Every row gives one point. Each copy is the shape, with its points in the same order, stretched, turned, moved and blurred by noise. Some copies are also mirrored. Which?

Shape (6 x 3):
array([[-0.80, -0.02,  0.06],
       [-0.51, -0.46,  0.65],
       [-0.58, -0.17, -0.49],
       [ 0.49,  0.15,  0.37],
       [ 0.45,  0.04, -0.05],
       [ 0.23,  0.00, -0.44]])
Copy 1 (6 x 3):
array([[ 0.42, -0.65,  0.01],
       [-0.44, -0.92,  0.30],
       [ 0.65, -0.47, -0.45],
       [-0.49,  0.48,  0.35],
       [-0.27,  0.56, -0.08],
       [ 0.07,  0.38, -0.36]])
Copy 1 is: mirrored
Copy 2 (6 x 3):
array([[ 0.07,  0.75, -0.22],
       [-0.03,  0.38,  0.61],
       [-0.31,  0.33, -0.62],
       [ 0.46, -0.57,  0.37],
       [ 0.21, -0.51,  0.03],
       [-0.03, -0.49, -0.39]])
Copy 2 is: only turned
Copy 3 (6 x 3):
array([[-0.05,  0.59,  0.23],
       [-0.31,  0.02,  0.59],
       [ 0.48,  0.51,  0.16],
       [-0.20, -0.49, -0.23],
       [ 0.20, -0.33, -0.26],
       [ 0.49, -0.07, -0.25]])
Copy 3 is: mirrored
Copy 4 (6 x 3):
array([[-0.62, -0.02, -0.31],
       [-0.69, -0.83, -0.06],
       [-0.04,  0.15, -0.60],
       [-0.19, -0.21,  0.57],
       [ 0.18, -0.06,  0.30],
       [ 0.35,  0.19, -0.07]])
Copy 4 is: only turned

Shape (10 x 4):
array([[ 0.09, -0.33,  0.32,  0.02],
       [-0.05, -0.15, -0.58, -0.54],
       [ 0.02,  0.05,  0.14, -0.06],
       [-0.42,  0.33,  0.12,  0.41],
       [ 0.04,  0.57,  0.01,  0.35],
       [-0.29,  0.49,  0.43,  0.17],
       [ 0.12, -0.02,  0.13, -0.05],
       [-0.09, -0.42, -0.22, -0.52],
       [ 0.01,  0.23,  0.37,  0.04],
       [-0.06,  0.45,  0.38,  0.17]])
Copy 1 (10 x 4):
array([[-0.13, -0.42, -0.10,  0.12],
       [-0.13,  0.38, -0.30, -0.45],
       [ 0.03, -0.16,  0.20, -0.06],
       [-0.17,  0.08,  0.74,  0.35],
       [ 0.41,  0.11,  0.68,  0.13],
       [-0.02, -0.24,  0.83,  0.08],
       [ 0.06, -0.22,  0.10, -0.01],
       [-0.34, -0.02, -0.48, -0.31],
       [ 0.12, -0.32,  0.42,  0.03],
       [ 0.20, -0.24,  0.66, -0.02]])
Copy 1 is: only turned
Copy 2 (10 x 4):
array([[ 0.11, -0.27,  0.06, -0.51],
       [ 0.28,  0.19, -0.94, -0.17],
       [ 0.11, -0.18,  0.02, -0.06],
       [-0.45, -0.30,  0.00,  0.19],
       [-0.22, -0.03,  0.26,  0.40],
       [-0.22, -0.54,  0.19,  0.28],
       [ 0.18, -0.09, -0.01, -0.18],
       [ 0.32, -0.09, -0.68, -0.41],
       [ 0.03, -0.29,  0.18,  0.12],
       [-0.09, -0.33,  0.33,  0.26]])
Copy 2 is: mirrored
Copy 3 (10 x 4):
array([[-0.15, -0.36, -0.07,  0.06],
       [ 0.62,  0.23,  0.09, -0.35],
       [-0.18, -0.01,  0.13,  0.11],
       [-0.68,  0.42, -0.20,  0.34],
       [-0.51,  0.50,  0.30,  0.52],
       [-0.87,  0.29,  0.15,  0.15],
       [-0.09, -0.03,  0.15,  0.16],
       [ 0.45, -0.23, -0.07, -0.42],
       [-0.44,  0.02,  0.24,  0.27],
       [-0.67,  0.23,  0.27,  0.33]])
Copy 3 is: only turned
Copy 4 (10 x 4):
array([[-0.17, -0.24, -0.11, -0.13],
       [ 0.42,  0.32, -0.68,  0.08],
       [-0.18,  0.01, -0.14,  0.13],
       [-0.04, -0.12,  0.10,  0.57],
       [-0.14,  0.27,  0.20,  0.41],
       [-0.48, -0.08,  0.05,  0.54],
       [-0.14,  0.04, -0.14,  0.03],
       [ 0.20, -0.02, -0.65, -0.06],
       [-0.41,  0.00, -0.01,  0.21],
       [-0.45,  0.03,  0.11,  0.38]])
Copy 4 is: only turned

Shape (10 x 4):
array([[-0.16, -0.46,  0.19,  0.30],
       [-0.34,  0.20,  0.30,  0.24],
       [ 0.14, -0.23,  0.02,  0.79],
       [ 0.40,  0.16,  0.05, -0.30],
       [ 0.04, -0.28, -0.16,  0.36],
       [-0.29,  0.08, -0.08, -0.14],
       [-0.08, -0.12, -0.27,  0.03],
       [-0.17, -0.13, -0.16, -0.23],
       [ 0.37,  0.01, -0.51, -0.33],
       [-0.37,  0.57, -0.48, -0.05]])
Copy 1 (10 x 4):
array([[-0.09, -0.34, -0.63,  0.29],
       [ 0.68, -0.36, -0.18,  0.41],
       [-0.25,  0.21, -0.60,  0.94],
       [ 0.15,  0.27,  0.35, -0.22],
       [-0.34, -0.08, -0.24,  0.54],
       [ 0.28, -0.55,  0.25,  0.10],
       [-0.19, -0.32,  0.16,  0.29],
       [-0.02, -0.50,  0.21, -0.03],
       [-0.43,  0.07,  0.66, -0.02],
       [ 0.41, -0.55,  0.87,  0.57]])
Copy 1 is: only turned
Copy 2 (10 x 4):
array([[ 0.16,  0.34,  0.63, -0.03],
       [ 0.19,  0.51, -0.16,  0.07],
       [-0.23,  0.49,  0.61,  0.57],
       [-0.51, -0.31, -0.14, -0.26],
       [-0.04,  0.06,  0.53,  0.29],
       [ 0.24, -0.13, -0.10, -0.04],
       [ 0.12, -0.28,  0.28,  0.11],
       [ 0.20, -0.30,  0.14, -0.13],
       [-0.35, -0.84,  0.14,  0.00],
       [ 0.32, -0.38, -0.50,  0.51]])
Copy 2 is: mirrored
Copy 3 (10 x 4):
array([[ 0.10, -0.33, -0.24,  0.43],
       [-0.27, -0.12,  0.05,  0.15],
       [ 0.19, -0.69, -0.33,  0.07],
       [ 0.42,  0.28,  0.36, -0.18],
       [ 0.22, -0.26, -0.37,  0.11],
       [-0.08,  0.33, -0.16,  0.08],
       [ 0.09,  0.05, -0.32,  0.03],
       [ 0.04,  0.35, -0.24,  0.08],
       [ 0.46,  0.45, -0.11, -0.31],
       [-0.41,  0.39, -0.40, -0.35]])
Copy 3 is: mirrored
Copy 4 (10 x 4):
array([[ 0.42,  0.35,  0.50, -0.19],
       [-0.30,  0.14,  0.16, -0.17],
       [ 0.32,  0.70,  0.64,  0.31],
       [ 0.10,  0.39, -0.32, -0.06],
       [ 0.37,  0.22,  0.36,  0.19],
       [ 0.07, -0.28,  0.06, -0.18],
       [ 0.22, -0.16,  0.17,  0.16],
       [ 0.23, -0.23,  0.08, -0.09],
       [ 0.35,  0.10, -0.19,  0.26],
       [-0.45, -0.60, -0.18,  0.33]])
Copy 4 is: only turned

Shape (11 x 6):
array([[-0.03,  0.33,  0.40,  0.58, -0.22, -0.07],
       [-0.58,  0.03,  0.42,  0.23, -0.34, -0.02],
       [ 0.25, -0.33,  0.01,  0.19,  0.23, -0.24],
       [ 0.47, -0.32, -0.54, -0.27,  0.05, -0.43],
       [ 0.12, -0.51, -0.02,  0.03,  0.55, -0.28],
       [ 0.00, -0.29,  0.34, -0.11,  0.09, -0.57],
       [ 0.33,  0.24,  0.39, -0.23,  0.03, -0.27],
       [-0.38,  0.21,  0.46, -0.03, -0.31,  0.31],
       [ 0.02, -0.09, -0.43, -0.58,  0.70, -0.44],
       [-0.11, -0.18, -0.13, -0.62,  0.42, -0.60],
       [-0.60,  0.34,  0.25,  0.40, -0.24, -0.14]])
Copy 1 (11 x 6):
array([[ 0.28,  0.32,  0.40,  0.10, -0.17,  0.28],
       [ 0.15,  0.14,  0.19,  0.40, -0.37, -0.03],
       [-0.24, -0.15,  0.36, -0.21,  0.08, -0.06],
       [-0.40, -0.06,  0.29, -0.56, -0.08, -0.46],
       [-0.30, -0.33,  0.14, -0.23,  0.36, -0.25],
       [-0.36,  0.12,  0.33,  0.04,  0.17, -0.29],
       [-0.23,  0.44, -0.04, -0.21,  0.18, -0.20],
       [-0.01,  0.27, -0.16,  0.26, -0.37,  0.04],
       [-0.25, -0.13, -0.55, -0.53,  0.54, -0.90],
       [-0.35,  0.06, -0.37, -0.21,  0.37, -0.86],
       [ 0.42,  0.19,  0.18,  0.25, -0.22, -0.10]])
Copy 1 is: only turned
Copy 2 (11 x 6):
array([[-0.57,  0.05,  0.33,  0.29,  0.72,  0.42],
       [-0.50, -0.01,  0.52, -0.17,  0.22,  0.63],
       [ 0.14,  0.03, -0.18,  0.32,  0.03,  0.41],
       [ 0.68, -0.46, -0.10,  0.11, -0.16, -0.06],
       [ 0.24,  0.01, -0.44,  0.30, -0.47,  0.31],
       [ 0.06, -0.52, -0.13, -0.16, -0.10,  0.56],
       [ 0.05, -0.44, -0.17, -0.23,  0.51, -0.03],
       [-0.41,  0.11,  0.33, -0.37,  0.27,  0.21],
       [ 0.40, -0.74, -0.50,  0.14, -0.94, -0.37],
       [ 0.38, -0.93, -0.35, -0.15, -0.78, -0.03],
       [-0.58, -0.28,  0.65,  0.17,  0.24,  0.48]])
Copy 2 is: only turned
